Each row is a point. The window is the flat piece filled in between its corners: a triangle in 3 columns, a solid with four corners in 4, and so on. A path goes straight from each point to the next, and from the last back to the first. After which points does the path pass through the window?

Window (4 x 4):
[[ 12 -24 -43  20]
 [ 24  67 -14 -15]
 [ -1 -29 -49  78]
 [-11   9  89   4]]
Path:
(1): [61 -7 17 20]
(2): [ 59 -23  12  53]
(3): [-53 -19   3  40]
(4): [-65 -22 -15   9]
(5): [83 10  1  0]
(6): [ 62  -5 -13  44]
(7): [-70  -2 -16  43]
(8): [-23 -15 -51  16]
(9): [ 33 -31 -26  95]
(10): [ 75  15 -25  73]
(11): [-51 -40 -10  -8]
(12): [-28  32  17 -12]
(13): [64 40 11 21]
(14): [ 59  62 -12   0]
(15): [-65 -17 -37  37]
(16): [-23  19 -20   5]
Through the window after points: 6, 8, 10, 12, 14, 16

Window:
[[-11 -82  45  56]
 [ -3   2 -21  14]
 [ -6  29  30  -6]
 [ -6  14  29 -50]]
Path:
(1): [-54 -41  61  50]
(2): [ 48 -78  26  16]
(3): [ 27  10  34 -14]
(4): [-42  44  -2 -28]
(5): [-35 -49  11  32]
(6): [33  9 40 38]
(7): [ 51 -52   5   8]
(8): [-29 -44  41  15]
(9): [-39  -1  17 -15]
(10): [ 28  20  32 -31]
(11): [35 -3  6  1]
(12): [-39  48  -9 -19]
(13): [-53 -65  53  18]
(14): [ 13 -50  30  41]
(15): [ 40 -46  46  95]
(16): [-37 -62  24   7]
Through the window after points: 9, 13, 15

Window, 6 rows:
[[ 82  21   5  95  52  -2]
 [-31  -1 -12 -24 -11 -33]
 [ 30  70  -1   2 -24 -19]
 [ -8  34  43 -37  -2 -36]
 [ 15  78 -11 -33  18 -59]
 [-68 -44  -1 -69  23  60]]
Path:
(1): [-35  21  15  -5  55 -21]
(2): [ 12  83  36   6  11 -47]
(3): [ 22  -8 -50 -25  -8 -33]
(4): [ 19  18 -12 -26  13 -23]
(5): [-67  19 -10  -8   3  10]
(6): [-43  48  16   8 -12 -28]
(7): [ 23   7  13 -22   1  -5]
(8): [ 27  11 -29 -35  21  11]
(9): [-47  19  57  62  37 -61]
(10): [ 1 81  9 17 17 -7]
(11): [ 50  11   5 -32  25 -41]
(12): [ 37  14  -3 -29  20  16]
(13): [-55  31 -15  17   8  -9]
(14): [-87   5  -2  43 -46  20]
(15): [-21   4  -8 -69   7 -29]
(16): [ 13  -4 -10 -25  -7  -7]
Through the window after points: none

Window (6 x 6):
[[-25 -55 -12  35 -20  -8]
 [-15  -2 -35  40   3  40]
 [-27 -20 -95 -20  27 -28]
 [ 17 -10  12  28 -20 -26]
 [-49  28  -1  17 -49  -8]
 [ 15 -55  19  16   7  15]]
Path:
(1): [  2  14 -21  38 -75  10]
(2): [-62   2   8   4  12 -13]
(3): [-45  -3  32  32  10 -25]
(4): [ 34 -53 -18  32 -33  51]
(5): [-19  22 -16  10 -54  25]
(6): [-62  11  -3  22 -21 -37]
(7): [-48 -27   5  16  13 -15]
(8): [ -8 -46 -26  41 -29   7]
(9): [-13  35 -50 -30 -58  -4]
(10): [-61 -29  -2  51  18 -18]
(11): [-32 -17 -10  29   4   4]
(12): [-18 -22 -36  19 -29  13]
(13): [ 22 -44 -48   7 -11  22]
(14): [-54 -13 -13  41  -1  -9]
(15): [-73 -18 -63  14  40   1]
(16): [ -9 -14 -47   4  -5   4]
Through the window after points: 1, 5, 7, 9, 13

Window, 8 rows:
[[ 26   0 -45   9  -3  29 -34  -5]
 [-76   2 -24   7 -19  42   1 -10]
 [-25  14  27  13 -16 -37 -13  14]
 [-30  -7 -29  38   1 -15  22 -23]
 [  9 -35 -21 -24  -9 -59  15  77]
 [ 40 -36 -23  51  13  38   2  34]
 [ 35  49   0 -41  16  46 -11 -26]
 [ 14  -9 -33 -14  46 -24 -12  94]]
Path:
(1): [-16 -26  -5  -2  30   5 -25  29]
(2): [ 10  14 -40   6  -5   3  -2  34]
(3): [-11  21 -23  11   4   0  12  30]
(4): [  6 -95  -5  20 -33   6  -9 -31]
(5): [-25 -39 -30 -19  16  11 -30 -13]
(6): [ 36  11 -30  -2   9   2   9  55]
(7): [  9  40 -24  -9 -10  23 -14  13]
(8): [ -4  -9  18 -37  44  48   8 -58]
(9): [ 18 -38 -10  18  24  -7 -17  30]
(10): [-32   6 -55  26 -42   6  21  48]
(11): [-17   2 -38  21 -27 -14  18  33]
(12): [-10 -49  -1  -5  62  -8 -27  44]
(13): [ 35 -48 -25  -2   7  24 -37 -20]
(14): [ 15  47 -10  20  11  24  31  54]
(15): [ 16  21 -58  -3 -22  12  10  40]
(16): [  8 -45   5  -1  50 -22 -44  25]
Through the window after points: 1, 7, 13, 15

Window (9 x 9):
[[-78  12   9  71 -51  14  49  28 -77]
 [-16 -38 -25  18 -29 -24  85  49  -1]
 [ 56 -27 -42  17 -37 -23   3 -32  -1]
 [ 77  40 -30  11 -30  25  20 -27  20]
 [ 15   9  71  11  30  38   2 -18 -46]
 [ 31  46 -40  25 -13 -17 -20 -55  59]
 [-69   5 -30 -10 -60 -13  63   9 -49]
 [ 27   3  88  33  -4  52  26 -78  -8]
 [ 63   9 -16  -4 -60   3 -32 -17  64]]
Path:
(1): [  3  13   4  19 -19  39  11 -22   5]
(2): [ 15  25  15  22 -23 -16  23 -21 -10]
(3): [ 48   4  32  -6 -45 -58  12 -24 -23]
(4): [-11  20   5  41  12  90  -6 -14  17]
(5): [-28 -10 -17  64 -33  95  70  -2 -31]
(6): [-44  20   8  42 -46 -19  26  12 -50]
(7): [-26  35  24  53 -74 -15  94  30 -50]
(8): [-69 -33 -20  43  17  54 -49 -16 -49]
(9): [ 27  29 -27  18 -20  45  25 -17  31]
(10): [ 42  24   8  14 -24 -37  -4 -48 -12]
(11): [ 44  50  23  -3 -56 -49   4 -37  17]
(12): [-18 -34 -16  56 -18  73  48 -19  -6]
Through the window after points: 3, 5, 7, 9

Window (9 x 9):
[[-14  55  69 -75 -43   6 -40  -1  56]
 [ 27   1 -28  -9 -19 -29 -26  18 -49]
 [-32  15  51 -19   7 -37 -35 -14  80]
 [ 20  21 -59  22  33  21  36   6 -35]
 [ -1   8  17  25  -7  20  -2  -2 -70]
 [-17 -29  52 -56 -11  -4  -1  18  67]
 [ 61  15 -15  53 -49  20  -5  10 -42]
 [ 38   9 -23  24   5 -37  70 -13 -55]
 [ 22  24  14  16  22 -24  24  55 -19]]
Path:
(1): [ -8  15   1  20 -16  -2  -1  17 -49]
(2): [  3   7  15  24 -49  -5  -3  20   3]
(3): [ 47  21 -11   3   4  22 -19  11 -22]
(4): [ 67  15   1 -31  13   5 -25 -29 -48]
(5): [-40   7  -8  13 -42 -34   5  53   1]
(6): [-10  20 -26  47 -45   3  66  25  -3]
(7): [ 44  -3  50 -41  12 -20 -95 -15   8]
(8): [ 76  11  -5 -25   0   6 -49   1 -16]
(9): [ -9  24   0  17  -3 -15  18  10 -29]
(10): [-32  31  20 -19 -34 -38  -2 -15  66]
(11): [ 24  -6  73 -23  56  10 -68  20  -1]
(12): [ 12  27  21 -33   6  -3 -20 -10  26]
(13): [-27  22  11  -3 -47   6  29  36  -7]
(14): [ 12   7 -22   8 -16 -26  18  20 -28]
(15): [ 51   9  14 -20  10 -24 -29 -30 -44]
(16): [ 42 -11  32  -9  15  12  23 -33 -27]
Through the window after points: 4, 6, 10, 12, 14, 16

Window (11 x 11):
[[ 43 -61  -6 -17 -13   5 -27   2  54  59  51]
 [-20  23  39 -43 -11  35 -31 -33  18  23 -20]
 [-15 -20  21 -24  31  40  -6 -27   3 -18 -48]
 [ -2  29 -49 -65  11 -53  19  -1 -35 -13  18]
 [ 20  32  17 -20  23  34 -24   8 -32  18 -13]
 [ 52 -64  19   7 -35  15  36   9  44  21  95]
 [-34  -1 -22 -20  -6 -39 -17   8 -43  -8  20]
 [  0  -1 -35 -28 -21 -56  40  36 -24  58  25]
 [ 20 -14 -29 -26 -43 -65  -1 -27 -27 -20 -17]
 [-11  23  16 -31   5  19 -24  24  16 -35 -41]
 [-22  36 -21  -5   1  46 -29 -31  12  -4 -44]]
Path:
(1): [-11  44  -3   6   1 -72 -43 -33   3  54  21]
(2): [ 14  -2  27   4  56  -6 -54 -10  10  45 -28]
(3): [-12  40 -39 -48 -65  48  35   6 -42 -43  19]
(4): [ -1  12 -30 -43 -20   7  -2  19 -18   3  -3]
(5): [ 21  -9  38   2   3 -14 -11 -12  17  20  36]
(6): [  9  46  32 -44  29 -26  20 -23  24  32 -32]
(7): [  1  -7 -20 -10 -16  23 -13  18 -41 -12  16]
(8): [ 27   2  -8 -44 -34  30 -10  32   3  23   0]
(9): [ -9 -53  28  28  31 -24 -22 -39  49  12  26]
(10): [  1  17   2   4  26 -59 -29 -44   1 -24 -15]
(11): [  2  -6  -4 -40 -34   0  -6 -12  -8   8 -11]
(12): [  8 -52 -43 -38 -68  56  -7 -18  41   7  54]
(13): [ 17  21  40 -15  52 -43 -24  25   3  20 -31]
(14): [ -5  18  -1  17   0 -45 -12  -1 -29  11  30]
(15): [ 14 -21 -44 -87 -39  -5  24  11   6   8  -3]
(16): [ 18 -38  -8 -50 -20  52  16  36   3 -21   3]
Through the window after points: 2, 10, 12

Window (11 x 11):
[[ 16 -27 -32 -29  15  19   6  32  25  41  26]
 [ 22 -28  26 -23   2  17 -26  25 -36  -6  18]
 [  3 -67  -5  -6  30 -15  28  40  -9 -16  47]
 [  9  24 -32 -31 -46  60  -8 -40  78 -37 -19]
 [ 29  -7 -56 -37  17  19  22 -19  31   6 -54]
 [ 16  -1  -5   3  36 -20 -15  -7 -11  23   7]
 [-20 -41 -29  14  18  31 -12  -9  -9  21 -11]
 [ 18 -27 -62 -67 -57  -1  -6  -1  -3  -5  33]
 [-11 -15 -38  34   6  13  45  23 -35  20 -16]
 [  3 -28  56 -31  33   6  53 -26   0   0  18]
 [-17 -42  41 -15 -25 -27 -32  37 -24   6  12]]
Path:
(1): [ 67 -37  -2  21  11  17  25  -2   5   2   4]
(2): [ 29 -60   0  37 -11 -12  25 -15  18 -12  22]
(3): [-14  -6  -6 -46  18  10  20  12 -12  18  -1]
(4): [-21 -11 -19 -48   5  17 -14  20   1  -3  29]
(5): [ 55 -61  -6  20   9  10  16  -4  24  40 -10]
(6): [ 23 -27 -17 -11 -22  -2  13   7   4  18   0]
(7): [  3 -25 -22 -53  20  29 -20  24  -3   2  38]
(8): [-33  28  -9 -26  28  -9  19  17  13   2 -14]
(9): [ 54 -95 -32 -11 -27  32 -20 -20 -11  13  -3]
(10): [ 65 -18  -1  48 -26  -7  31  -7  10 -33  -2]
(11): [-11 -14 -25 -35  22  22   8  -2  -4  19   2]
(12): [-42   6 -17 -38  20 -10  -7   0  -5  20   3]
Through the window after points: 6, 8, 12

Window, 12 rows:
[[ 23  26  18   2  95 -45   0 -10  31 -29  20  28]
 [ 19 -29  39  39  24 -12  -9  13 -19   7  15 -26]
 [ 41  27 -15  -8 -10  -8  39 -30  32 -36 -14  17]
 [-36 -76  -8 -28   1  56  45 -24  39  45 -24  -4]
 [-57   5 -29  42   1   3   0  28  17 -35  54   2]
 [ 37  36 -12 -13   3  30 -47   5  28   1   4   9]
 [  0 -20  43  17 -15  34  28  59  -8   6 -39  17]
 [-16 -18 -40   2  69 -20  60 -15 -11  16 -13  36]
 [ -9 -41  42  -7 -36   8   9  23 -16  22   5  27]
 [-58  37 -23 -25  -8 -35  94  -2  -9 -28  17 -33]
 [  4 -18   8  23 -37 -22  50  67  23  28  28 -32]
 [  0  11 -33 -23  46 -60 -10 -14  21 -56  -2  -7]]
Path:
(1): [ -5 -14  16 -15  -9   8  22  21 -14  -8  24  20]
(2): [ -5 -54  41  25 -32 -24 -11  -3  24  50 -52   8]
(3): [ -9  -5   0  -7 -30 -22 -17   6  51  32 -48  31]
(4): [ -5   2  -3  -5  24   0  38   3  -1 -33  33 -22]
(5): [ 24 -35  10 -48  11  -6  69  23 -15 -22  41 -40]
(6): [-16  14  -1  67 -39 -16   7  49  45  34 -13  13]
(7): [  9  14  -3  27 -22 -83  44 -36   8   7 -27   1]
(8): [-13 -24 -11 -45  53  33 -24  45  14 -45  33   3]
Through the window after points: 1, 5, 7

Window (14 x 14):
[[ 31 -30  11 -31 -71  -9  -1 -22 -12  26 -20   2  57  -2]
 [ 29   0   6 -14  -9 -45  56 -34 -20 -24   1  11  12  44]
 [ 24  23  55 -14  28  37  -2  34  -8  10 -29  35  -7  43]
 [ 53 -29 -16 -38 -31 -50  23  21 -37 -15 -31 -42  -3 -18]
 [-12  74  29 -11 -23  20   1  18 -11   4  -4  -3  -3 -12]
 [-43 -59 -13  52 -21  36 -35   0  84  50  -9  -9 -31  66]
 [ 19 -67 -14 -36 -14 -38  34  -7 -31  30  40 -14  33 -31]
 [-17  39  37 -41  -6 -15 -40   1 -38  -8  -9  58 -34  51]
 [-56 -49 -18  47  -6 -29 -43  24  84  85 -25 -14  53  50]
 [ 46 -17 -17  -3  -9 -32  35 -29 -25  26 -45  16  -8 -63]
 [-10  21  73 -33  22   2 -11 -33  -9  -3 -36 -14 -24  16]
 [-10  12  44  38 -16   7 -31   2 -62  17 -12   0  17  32]
 [ 68 -11  -1 -13  -6 -43 -26 -24  -9 -19  30  -3  30  -4]
 [-73 -80 -50  43   3  26 -40   8  76  13 -31  -6  51  32]]
Path:
(1): [ 12 -24  19 -24 -34 -35  16  13  -8 -13 -23   1  19 -23]
(2): [  7  47 -12  -2  -4  31 -46 -17 -21  58   0  -8 -10  73]
(3): [ 41 -11 -41 -10   0   7   0 -69  20  34 -21  18  19  66]
(4): [-22 -26  45  16 -25 -48   9  55 -17  -2 -10 -11 -12 -60]
(5): [  9 -32  15   0 -12 -22   5  12  14  -5 -13 -10   3   2]
(6): [ 21 -14 -29  -8 -20 -26 -25  -8  -5  40  -7 -16  25  23]
(7): [-59  30   8 -13  15  22 -20  -1  -7  73 -42 -58   4  57]
(8): [ 19 -23  17  10 -26  -9 -16   3  13 -15 -11  40  14  13]
(9): [ 13 -13  31  35 -21 -20 -12  21  23 -31 -18   0 -11   8]
(10): [ -4 -10 -11 -54   0  10   1 -52 -57  95  -4 -25  69  16]
(11): [  7   0  -9 -20  -5  24   0  -1 -10  53  -4 -19  15  30]
(12): [  6 -29  13   8 -21 -25 -18  -1   6   4 -30  13  18 -17]
Through the window after points: 1, 3, 5

Window, 14 rows:
[[ 71  60 -85 -31 -78  -8  43  25  -8 -32  -3  19  67  44]
 [ 19 -23   9 -17 -28 -51   8  47  48 -59  37 -78   8  20]
 [-38   4 -18  26 -23  34  25 -60  26  45  -6 -36  33 -21]
 [  5  34  46  46 -52 -60  41 -15   3  74  29  62  45  34]
 [ 20  19 -10  12 -48  26  38  15 -24  71 -22 -76 -38  57]
 [ 10  20   9  15 -15 -35  10  35 -72 -19  32   6   2 -19]
 [ 40  -1 -59 -15 -25  36  90 -17  34 -11  74  29 -10  47]
 [ 57 -41  48 -66   0 -22  50 -60 -25 -32  27  68 -95  68]
 [ 39  48   5  64  23 -43  26  33 -15   1 -19 -39   0  -2]
 [-29  50 -19   7 -17 -45  28  21  -4  19  -7 -38 -44   4]
 [ 28  25 -32 -11 -29  52 -10   3 -11 -48  24  79 -65  26]
 [-65  -1 -20  52  14  30  44  27 -10 -14 -49 -26  39  -4]
 [ -2  -3 -75  48 -35  45  47  33  -1  27 -63  -7 -59 -52]
 [ -4 -37 -43   9  73  -8 -16  19 -68  30 -50  20  17  38]]
Path:
(1): [ 32  48  14 -63 -16  24  76  79  -4  16   2  21 -43   5]
(2): [  6  58  13 -54  16  36  68  20   7  27  22 -32  21  -8]
(3): [  7 -20 -26  53 -37 -48   1  12 -20 -30   2  29 -11   8]
(4): [ 15   5 -39  52 -40 -34   2 -42 -19 -35   9  -7 -33  64]
(5): [-11  -2  17 -18  28  39  63  45   8  70  -1  18   3 -29]
(6): [ 39  45 -25 -52   6  20  60  60  15   7 -29  13 -36 -19]
(7): [ -4 -20 -25  63 -17 -14   1 -27 -34 -10   7 -43   0  37]
(8): [-28  35 -38  59 -12 -48  -7 -78 -15  -6  33  -5 -47  35]
(9): [ 19  11  12 -35 -29  22  59  94 -16  35 -30 -34  21 -21]
(10): [ 45  10  39 -40  -5  -7   6  20  14   8   1   5  -8  -9]
(11): [ -5  -4 -48  26 -10  -9  48  -4 -14  -8   8  -9 -22  38]
(12): [  8 -11 -31  63  -9 -42  -1 -11 -11 -16  -1 -29  13  28]
Through the window after points: 8, 10

Window:
[[ 10  -3  71  15  -5  16  42 -13   5  28 -22 -75 -44   0]
 [ 57  35  29 -23  10 -33  26  12  12   6  15 -55 -23 -40]
 [ 64 -34  -9  26 -21 -16  41  41 -30  12 -21  13 -32 -31]
 [ 24  15  15 -47  15   5  31  35  46  47  18  84 -11 -43]
 [ 26   1  33 -67  22  37 -36 -10 -13 -47 -26 -28 -22 -30]
 [ 16 -50 -27  10  -1 -33 -28   5  17  66   0  14 -56   0]
 [ 66  18 -29 -20 -21 -13 -18  40 -41  91  14  48 -48   4]
 [ 24  31 -21  11  -9   2  -9  14  11  36 -67 -15  17  37]
 [-11 -55 -10  -4  -3  52 -48 -31   1   1  39 -22  57   5]
 [ 24  -2 -31   6 -46   5 -41 -16   0  33  19  63 -47  21]
 [-34   8 -24  25  21  24   3  67  40  34  95  22  -4   4]
 [ 21  -9  52  33  30  22 -29 -20 -19 -14  10 -26  17  38]
 [  8  57  10  35   8  10 -25 -28 -84  27 -32  58   3 -14]
 [  5 -37 -11 -55 -14 -35  74   4  -2  27 -38  -9   5  35]]
Path:
(1): [ 51   2 -37  24   7  42   3   1 -33  52 -11  32 -37   0]
(2): [ 22  11  49 -52 -19 -59 -35  34  -4  28  29  -3  -3  14]
(3): [  2  -3  10 -24 -20 -13   0  19   6  26  -9  17   2   1]
(4): [ 42 -18  -9  -8  17  11   9  13   3  26  15 -15 -37   1]
(5): [ 25  -6 -37 -14  24  32   6 -16  23   7 -34 -10 -34   6]
(6): [ 37   5  21 -11 -24 -23 -22  29 -40  23  16  31  -6 -19]
(7): [ 25  -2  36   8 -20  -6  -4  45 -15  -8   1   6 -16   5]
(8): [ 20  19 -30 -21  33  30  -9 -42  23  75  -7   3 -24 -24]
Through the window after points: 1

Window:
[[-13 -59 -68 -14 -64   0   4 -16 -19  14   7 -43  26  13]
 [ 24   6 -15  -6 -14 -50 -31 -20   5  12   3 -13  -6  33]
 [ 32  24   1  -9 -13 -17  10  34   0  -5  33 -68  -4  55]
 [-26 -49 -10  13  44  22 -68  23 -22  18 -25 -20  24   7]
 [  5  -8 -25  -3 -57 -36  -9  39 -19 -14  -6 -15 -42  48]
 [-24 -21  -4  43 -42  16 -13 -12  -8  24  -2   0 -11  56]
 [ 44 -15  44  -4   6   0 -53  34  32 -60 -26 -24  88 -46]
 [-15  -9 -30  62   5 -13  47  -2  19 -41 -11   8 -30  62]
 [ -2 -74 -18  32 -39 -14   2  -2 -14 -44  52   7  17  14]
 [-12 -13  -7 -23 -21 -11 -10 -19 -20 -35 -17   2   0  69]
 [-73  18 -29  95 -19 -44  11 -11 -38 -13  27   2   0  51]
 [ 75  77 -66  35  -3  33  37 -19 -86  30  38 -44  34 -14]
 [ 23  24   7  15   4  33 -15  25  21 -72  48 -65  -1 -52]
 [ -8 -54  -2 -30 -37 -21  28 -15 -34  24 -16 -11  -6  16]]
Path:
(1): [ -5   1 -18  26  -1  -4   4  20 -10  -6  32  -7  13  21]
(2): [ 23 -40 -44  31 -70 -21   4 -31 -50 -19  -8 -45 -10  17]
(3): [  2  -8  -4  34 -10 -20  -1   5 -35 -29  -8 -39   4   4]
(4): [ 16  22 -53   5 -14  18  -9  -7  19   7  32  15  23  56]
(5): [-41 -30  -9 -67 -35  -6  20  27  25  32  18  -5  54   6]
(6): [ 37  -2 -22  66  -9 -24 -16 -16 -40 -52  11 -25 -30  29]
(7): [ 31 -48  28  19 -21   6 -17 -28 -19 -34 -16 -35  25   0]
(8): [ -4  17 -14   1  11 -17 -34  52  22 -20  -1  -7  41   3]
(9): [-14  -5 -20 -11  -9 -12  -6  29 -13  -3  13  -8  13   1]
(10): [ 27 -28 -14  38 -21  12 -11 -35 -29 -19 -16 -22  15  26]
(11): [ 63 -73 -23  45  -7 -11 -21 -23 -24 -10 -38 -64  27  21]
(12): [  2   7  -7  -8 -25  -8  -6  23   0 -18  20 -20  18  13]
Through the window after points: 7, 11
